Each point is reached from the start by the listed moves, each made once or not at all, plus a little noise. Is the number of moves made odd or even? Then give how often each move was made.

Moves:
(1): [54  1  0  2]
(2): [-1 49 12  4]
Start: [-2 10  4  5]
Points:
[50 60 15 12] -> even (1, 1)
[-3  9  1  4] -> even (0, 0)

Moves:
(1): [33  1 -1 -7  4 -1 -2]
(2): [-1 24  5 -1  3 -1 -2]
(3): [ 0 -4 25  4  4 -4  5]
(4): [ 4  0 -3 31  2  6 -3]
(5): [-1 -5 -4  0 31 -6 -2]
(6): [ 0 -2  1 -5  6 31 -3]
Start: [  3   2   2 -13  15   7   6]
Points:
[ 36   3   2 -19  18   5   3] -> odd (1, 0, 0, 0, 0, 0)
[ 7 -5 -3 14 53 37 -2] -> odd (0, 0, 0, 1, 1, 1)
[ 36  -7  25 -20  60  26   3] -> even (1, 0, 1, 0, 1, 1)
[ 8 -2 24 23 21  8  8] -> even (0, 0, 1, 1, 0, 0)
[ 36  23  33 -21  31  31   3] -> even (1, 1, 1, 0, 0, 1)

Moves:
(1): [21 -3 -2 -1  0 -1  3  3 -3 -3 -1]
(2): [ 2 31 -2  3  2  0 -7 -5  4 -5 -6]
(3): [ 3  2 37  3  0 -6 -4  3  6  4 10]
(4): [-5  3  2 34 -8 -2  1 -2 -6  9 -4]
(5): [ 1 -3  1  5 31  3 -4  8  5  2 -9]
(6): [ 2  9  3 -3 -3 36 -2  1 -4  4 -1]
(7): [-2  5  2  0  7  0 21 -3 -6  0 -6]
(8): [-8  3 -2  0 -2 -1  4 23  4 -4 -2]
(9): [  1  -4  -1   4  -5  10   8  -2  35 -12   6]
Start: [ -6   7 -16  21   7 -12 -11  -2 -13   3   0]
Points:
[-12  54  21  57  -4  15 -19  17 -10   7  -7] -> odd (0, 1, 1, 1, 0, 1, 0, 1, 0)
[-15  19 -11  60  28  34  19  23  14   3 -15] -> even (0, 0, 0, 1, 1, 1, 1, 1, 1)
[-20  14 -17  19  13 -16  14  15 -15  -1  -9] -> even (0, 0, 0, 0, 0, 0, 1, 1, 0)
[ 10  25  23  16   6  16  12  23 -15   4   2] -> odd (1, 0, 1, 0, 0, 1, 1, 1, 0)

Moves:
(1): [ 23  12  -5   1  -3  -5   1  -5  -2   7  -3   3   3 -11   1   8  -8]
(2): [-4 17  3 -1 -1 -1  3 -4 -4  7  0 -1 -3  3 -3 -7 -2]
(3): [  2 -11  34   2   5   2   1   5  -3  -6  -2  -1  -6  -3   1   6 -12]
(4): [  0  -2   2  34   4  12   4   1  -1   0  -8  -3  10   4  -3 -11   6]
(5): [-3  4 -2 -1 23  4 -3 -7  1  4  4 -5  2 -8  7  2 11]
(6): [ 5  5  7 -6 -1 27 -4 -3 -8 -2  7  2  7  0  3 -6 -4]
(7): [ 3 -9 -3  5  2  1 25 -6 -8  9  1 -9  8 -5 -3 -6 -3]
(8): [  2   4   3  -1  11   6   6  36  -2   2   0 -14  -1   1   1   5   5]
(9): [  2   8  -1   6  10   0   6  -7  31  -2   3 -12   3   4   1  -8  -6]
(10): [  0  -8   9  -2 -12  -6  -7   8   7  17   8  -4   8  -5   1   1  -5]
(11): [ 0  0  5  2 -4 -4  3 -1 -6 -6 23 -2 -3 -2  4 -1  0]
(12): [  6   3   3   7  -3  -1   3   5  10  -2   6  26   8  10 -12  13  -6]
(13): [ -2   3  -2  -6 -10  -8  -2   1  -3 -10   3   4  17   0   4   2   7]
(14): [16 -1 -6 -2  7 -7 -2 -1 -8  4 -2 -6  1 27 10 -7 -1]
Start: [ -4 -11   3  -4 -10   1   5  -5  -2   3 -15   1  -5  -6  -4   1   5]
Points:
[ -1  16   8   9  -3  -1  18 -11  35   7  -6  14   3  11 -17   0  -8] -> odd (0, 1, 0, 0, 0, 0, 0, 0, 1, 0, 0, 1, 0, 0)
[ 23 -13  41  -2  10  18  38  19  -9  -7  20 -35  21  16  16 -13  -8] -> even (0, 0, 1, 0, 0, 1, 1, 1, 1, 0, 1, 0, 1, 1)
[ 22  -9  42  35   3  11  19  30 -16   3  -3 -15  -3 -17   1   7  -3] -> odd (1, 0, 1, 1, 0, 0, 0, 1, 0, 0, 1, 0, 0, 0)
[  1  -1  -1   8  12  -3  35 -19  31   3   3   6  32  -3  -8   5   8] -> odd (0, 0, 0, 0, 1, 0, 1, 0, 1, 0, 0, 1, 1, 0)
[ 42   4  -3 -12  -3  15  30  18 -32  13  -9 -19  30   6  12  -2   1] -> even (1, 0, 0, 0, 0, 1, 1, 1, 0, 0, 0, 0, 1, 1)
[  8 -12  20  33 -19  26  29  -6  28  14   6   5  56   2 -12 -14  -6] -> odd (0, 0, 0, 1, 0, 1, 1, 0, 1, 1, 0, 1, 1, 0)
[ 24  -2  16  -3   1  20  10  31 -16  -1  20   8   6  30   2   8  -1] -> odd (0, 0, 0, 0, 0, 1, 0, 1, 0, 0, 1, 1, 0, 1)
[ -2  -1  60 -13  15  32   0  30 -10  26   3 -22   1 -19   7   3   0] -> even (0, 1, 1, 0, 1, 1, 0, 1, 0, 1, 0, 0, 0, 0)

Moves:
(1): [ 16   0   7  -2  -4  -8  -6   5   4   4   3 -10   1   5  -6   4  -1  -2
  -5   5  -1  -7   7]
(2): [ 10  11  11   3   4  -1  -2  -2  -2   2   1  -4  -3  11   9  -5   6   3
   3 -10   2  -9   2]
(3): [-1  0 14  2 -1 -2  2 -3  6 -9 -6  2 -3 -1 -2 -1 -2  2 -5  8  4 -1  2]
(4): [ 8 -2 -2  6 -2  3  0 -4  5 -1  2 -4  7 -3 -4 -2 10 -2  1 -5 -2 -3  2]
(5): [-1  3  4  8  7 -8 -1  6 -1  0  5 -2 -4  6 -4 -7  8 -4  2  4 -2  5 -1]
(6): [-2 -3  2 -6 -1  7  0  4  9  4  3  2  0 -3 -7  1 -6  0  2  2 -8  7  9]
(7): [-11  -5   6   1   4   0   9   0  -5  -5   6 -15   1   1  -3   7  -1   6
   0  -1   0   2  10]
(8): [  5   0  -2   7  -4   1   5   4  -8   2   8  -6   7   2   4 -14  -3  -1
  -4  12   1  -2   0]
(9): [ -2  -6 -11  -4  -4   1  -4  -2  10   3   7  -2   1   9   3 -10   2   2
  -5  -2   1  -2  -8]
(10): [-11   0  -4  -1  -9   6  -4  -6  -5  13  -2 -10   0   6   3   0   8  -1
  -3  -3  -3   3  -2]
(11): [ -2 -13   9   7  -4   3  -9  -1   0  -6  10   4   0  -6   4  10   8  -1
   9   1   3  -4  -8]
(12): [  5   0   3  -2   3   1   7  -2  -3   3  -1   6   1  -4   1   1 -10  -3
  -9  -6  -6  -5  -2]
(13): [ 7  2  2  4  0  4  6 -4  3  4 -3  0 11 -3  0  6  2  0 -6 -2  3  6  4]
(14): [-2 -2  8  5  1  6 -3  8 -9 -4 -7  6  3  4 -2  5 -7 -6  4 -9  0 -1 -7]
(15): [  6  -1   1  -5   8   2   4 -10   3  -6  -9   3   6  -3  11   3   2  -5
   1  -1  -6   1   3]
(16): [ 2  3 -2  2  4  2  6  9 13 -1 -9  3 -7 -7  5  5  6 -7  5 -5 -2  4 -3]
(17): [  9  -3  -3 -12   1  15   5   3  -6 -12  -1   1  -7  -1  -4  -3  -5  -4
  -4   2   4  12  -2]
(18): [  6  -3  -3   0   1   6 -10   4   3   4 -18  -7   4   5   7  -4   8  15
  -7   5  -7  -2  -3]
(19): [ 0 -6  6 -5 -1 -2  6  3 -7  2  0  5  4  1  4 -9  5  3 -1 -9  0 -4  2]
(20): [  2   5 -10  -1  -3  -6   4   0  -7   0   7   6   4   4  -8   7   6  -3
  -1   8  -8 -15   5]
Start: [  7   1  -9   1  -5   4  13  -9   0   4   6  13 -10   6  -1  -1  -3   5
 -13   0  -2  -7  -4]
Points:
[ 28  -4  27  -9 -10  22  28   0  13  -1   2 -15 -18  17  -3  -3  18   2
 -19 -15  -7  -4  23] -> even (1, 1, 1, 1, 0, 1, 1, 0, 0, 1, 0, 0, 0, 0, 0, 1, 1, 0, 1, 0)
[ 36  19  20  20  -7   6  14   2  18  14   1   5  -2  25 -16  12  26 -13
 -14  -7 -17 -19  13] -> odd (1, 1, 1, 1, 1, 1, 0, 0, 0, 1, 0, 0, 1, 1, 0, 1, 0, 0, 0, 1)
[ 53 -16   3 -15 -11  38   9  -5  -5  17  -6 -10  15  37  21 -36   6   4
 -39 -19 -27 -19  -2] -> odd (1, 1, 0, 1, 0, 1, 0, 1, 1, 1, 0, 1, 0, 1, 1, 0, 1, 1, 1, 0)
[ 26   2 -11 -15   0  12  19 -12  21  23  -7 -13  -2  30  16   6  17   9
 -32  -9 -40 -29  13] -> odd (1, 1, 0, 0, 0, 1, 1, 0, 1, 1, 0, 1, 0, 0, 1, 1, 0, 1, 0, 1)
[ 60 -15  13  15 -16  24  12   1  -9 -10   1  11  17   9 -11   6   3   0
 -35  20  -9 -29  -6] -> odd (1, 0, 1, 1, 0, 0, 0, 1, 0, 0, 1, 1, 1, 1, 0, 0, 1, 1, 0, 1)
[  9 -14  38   7   1  36   5   0 -11  -6  -1  -3 -18  24   2   1   4  12
 -18  -6 -14   1  -5] -> odd (0, 1, 1, 0, 1, 1, 1, 0, 0, 1, 1, 1, 0, 1, 0, 0, 1, 1, 0, 0)
[ 46  -9  27  24 -23  14   8  -4  13  17  -7 -11  10  17  24 -11  42  15
 -26  -5  -1 -28  -2] -> odd (1, 1, 1, 1, 0, 0, 0, 1, 0, 1, 1, 0, 1, 0, 0, 1, 0, 1, 1, 0)
